Each wall is flat, endless, passes through zero and stands at right angles to its row. A trip goes straight from one point to another. List the walls that it crosses, first one first.
(in the rows, 128 means zero)

Walls:
(1): [ 63 177]
(2): [122 178]
(3): [173  98]
(4): [182  79]
Trips:
[171 141] to [124 170] -> 4, 1, 3
[182 158] to [200  95] -> 2
[ 51 116] to [118  88] -> 4, 1, 3
[ 37 155] to [123 156] -> none

Walls:
(1): [167 148 102 112  76 144 154 165 175 116 160]
(2): [156 139  97 111 130 143 211 124 133 138 147]
(3): [ 80 154  90 140 163 198 157 172 153  90 123]
Trips:
[ 95  14 171 119  68 121 128 211 160 100 172] to [ 83 181 153  91 153 129 125 186  91 114 102] -> 3, 1
[131 105 126  90 117 146 167 124  99 164  82] to [137 137 122  85 140 114  85 130 117 138 129] -> 2
[183 125  98 113  85 166  90  63 166 119  91] to [119 206 125 128 249 137 249  79 135 167 168] -> 2, 3, 1
[131 202 109 168  99 160 118 118 158 162 109] to [ 99 116 135 151 138 183 186 108  87 139  66] -> 1
[157 165 109 137 120 137  86 101 140  72 140] to [139 151 136 103 147 107  98 141 196 154 183] -> 3
[112 174 126  99  91 132  48 129 120 179 182] to [ 99 180 181  89 116 109 122 109 153 149 123] -> 1
[115 116  66 124 139 168 149 131 190 126  90] to [114 199 197 181 155 130 108 119 111 187 214] -> 1, 2, 3

Walls:
(1): [154 115 117  97 174 174 107 144  77 105 121 152  62 173 125 138 138 171
 162 156 114 110 212 118]
(2): [ 76 132 161 136 150 121 189 149 183 179 102 164 131  36 111 121 110 124
 190  48  93 130 159 119]
(3): [101 126 102 107  57 160 102 131 177 102 134 110 156 101 127 111 146 164
 117  82 109 129 182 131]
(4): [136 169 188 141 176 105 163 192 111 180  88 115  53 158 134 199 119 121
  52 101 109 123 101 132]
(5): [121 171 181 147 170 206  71 136  58  84 156  25  89 129 127 133 144 170
 187 146 170 201  94 116]
Trips:
[139 179 109 100  48  93 223 157  61  46 127  78  95 233 183 121 131  90
  71 138 169  49  90  71] to [207 144 152 188 126 110 173 150 142 157 135 124 131 134  92 120 133  97
 170 146  97 111 133  51] -> 2
[164 119 176  86 121 146 197  98  85 126  82  53 153 213  96 101  86 148
 141 178  98 196 193 197] to [147 142  67 115 142 154 148 122 161 132 141  93 105  71 166 144 167  94
 168 138  80 149 152 106] -> 4, 3, 2
[ 93 127  76 136 176 135 125 140 116 155 140 149 176 139 144 135  63 191
 109 137 109 104  92 146] to [105  73 101  63 108 103 132 172  56 142 136 235  60 112 116 144 177 152
  97 110 122 129 178 108] -> 1, 2, 3
[ 95 111 214 159 109 108 114 145 107 173 110 160 164  80 175 122  81  80
  84 139  72  76 191 114] to [105  99 105 127 136 156 138 153 103 195 123  98  63 167  84 128  69 173
 144 178  79  41 138  98] -> 3, 1, 2
[ 87 148 197 143 151 157 106 198 111  91 129 174  76 151 122 157 175 114
 159 184 195 203 112 112] to [106 201 175 103  36 200  67  97 153 214  54 111 215 115 118 200 128 165
 159  52 107  40 121 131] -> 2, 3, 1, 5
[142 235 144 141 165  80 123 112  89 170 206 107 143  74 180 104 186 126
 137 165 195 162 133  90] to [194 119 103 226 166 121 102  83 106  68 148  41  85 199  51 161 152 153
  80 170 119  88  37  93] -> 4, 1
[172 123 130 159 113  79  62 107 108 143 114  70 121 166 189  99  94 138
 105 177 122 104 127  95] to [135  88 140 100 124 133 136  35 183 131 133 153 146  84 171 105  83 149
 157 150  96  12 125  56] -> 4, 5, 1, 3, 2
[105  95  83 158  89 139  57 123 145  96 129 108  95  84 114 193 163  74
  55  98 140 197 114 156] to [127  79 135 154 219 190  80 114 182  69 121 175 140 103 181  65 118 187
 153 195 169  50 128 162] -> 4, 1, 3
[135 140  83  98  82 146  77  89 190  98 112 165  93 114 181  61 181 110
  69  97 146 142  72  93] to [ 53 191 135 175 147  90  50 194  52 128  86 136  83 124 153 169  82 115
 129 148 100 193 125 179] -> 5, 4, 3, 1

Walls:
(1): [109 119 112 108 147  94  69 147 125 107 156 144 128 135 116 127 115 185
 146 190 134 140 129 173 132 130 121 129 157 121 176 139  91  74 174 121
 192  64 103 128  58 109 134 114 135 155 156 131]
(2): [142 137 145 199  97  89 114 133 114 124  93 123 108  67 177 113 104 144
 143 123 155 120  97 109 147 144 140 137  84  97 155 133  80  43  94 140
 124  81  97 113 110 145 150 127 138 101 163 110]
(3): [114  88 185 138 141 140  79 132  94 151  97 127 146 142  63 132 145 137
 107 153 122 175  85 130 118 138 138 149 119 165 146 106  83 119 152 133
 112 113  95  81 136 100 144 113 113 145 103 154]
(4): [121 146 136 148 107 141 121  70 111 130 161 163 121 138  73 155 101 132
 138 147 118  90 128 199  67 117 102 137 124 115 143 166 158 121 168 165
 166 187 139 114 130 150 136 156 131 130 156  58]
(5): [178  87  77 106 126  94 128  93 145 124 116 203 174  94 152 186 144  69
 109 106 119 156  99 134  66 122 120 162  97 153 133 154 164 172 170 140
 139 249  87 120  70 145 109 141 136 156 158 119]
(6): [118  81 122 114  62 119 113  56 118 187 118 141 114  81 151 127 130  86
 143 121 181 111 173 114 125 153 144  41 205 128 107 112 132 168 145 109
 139 102 170  85  95 108 105 157  92 116 123 174]
(7): [143   8 190 122 166 112 172 139 145 230 108 129  69 166 154 144 131 151
 151 177 122 199 103 171 173 102 138 101 153 176  90 149 149  84  81 110
  83  96 104 146 137 161 127 136  86 125  85 117]
(8): [ 80 156  89 139 130 124 142 184 149 119 104 129 155 173  93 111 123  83
 144 124 120 132 166 114 117 114 148  71 183 117 167 157 144  77 109 112
 111 178  67 137 171 147 134 111 126 147 154 100]
Trips:
[143 172 124 165 103 167 109 154 164  83  89  95 112  89 143 188 103 108
 104 118 101 162 171  85 134 170 133 105 147 134 126 166 141 155  87  94
 118 121 152 134 168 157 144 104 108 112 158 126] to [152 148 101 176 132 101 111  53 115 116 102 150 144 140  77  31  80 116
 106 164 114  85 177  98 115 147 124 125  72  99  72  92  35  94  79 144
 159 112 107 165 228 138 132 157  85 113  96 123] -> 6, 4, 3
[107  59 170 118 137 160  62 126 142 131 107 103 131  72 128  96 106  82
 105 121  86 142  92  92  98  66 123 173 138  88 130 174 113 135 134 191
 121 185 175 105 108 121 112 129 146  88 127  89] to [140 127 119 190 122 110 110 102 166 185 120 113 123 138 137  92 111 152
 123 137  88 113 133 148 132 103 162 135 161 139 115 116  65 171 139 108
 134 163  71 167 113 107 187 118 160 139 138  71] -> 7, 8, 1
[139 113 104  82 143 168  95 113  73 104 114 125  83 129 108 120 107  97
 100 114  73 144  75 107 126  93 159 139 119 160  93 149 118 177 130 160
 152  97 152 132  92 151 123 158 155 121 108 211] to [140 138 117 117 150 103 197 152 100 116 107  95  95 107  62  46 145 105
 197 164 125  93 110 151 144 137 105 138 189 108 113  58 157 162 134 165
  66 128  75 105  91  87  74 142 144 196 152 167] -> 5, 1, 8
[165 128  91 116 133 172 145 171 166 180 119 132 102 139 159 119 160 139
 156  94 115  97 226 169 134 138 164 120  97 108 149 195  91 107 104  92
 125 156  99  63 144  68 137 129  76  74 132 182] to [127 100 121 135 119  79  65 186 152 174 131 101 129 173 154 122  84 121
 140 128 154  95 149 170 119 181 135 172  99 183 144 103 186 193 144  69
 126 110  81 145 159 156  63  95 166 145 118  96] -> 2, 5, 6, 1
[187 121 120 152 144  66 153 158  85 136 106 132 186  85 117 156 128 111
  18 150  97 156 188 116 111 147 116 139  92  91  92 149 137 171 104 169
 155 141 184 123 172 137  93 187 108 107 183 122] to [168 121 144 121  99 174  82  97 105  87  91 129 137 138 136  85 111 175
 134 101 117 143 148 108 161  98 168 171 102 113 145 150 162  89 175 167
 126 203 165  81 112  91  47 148 141 165 177 147] -> 2, 3, 1
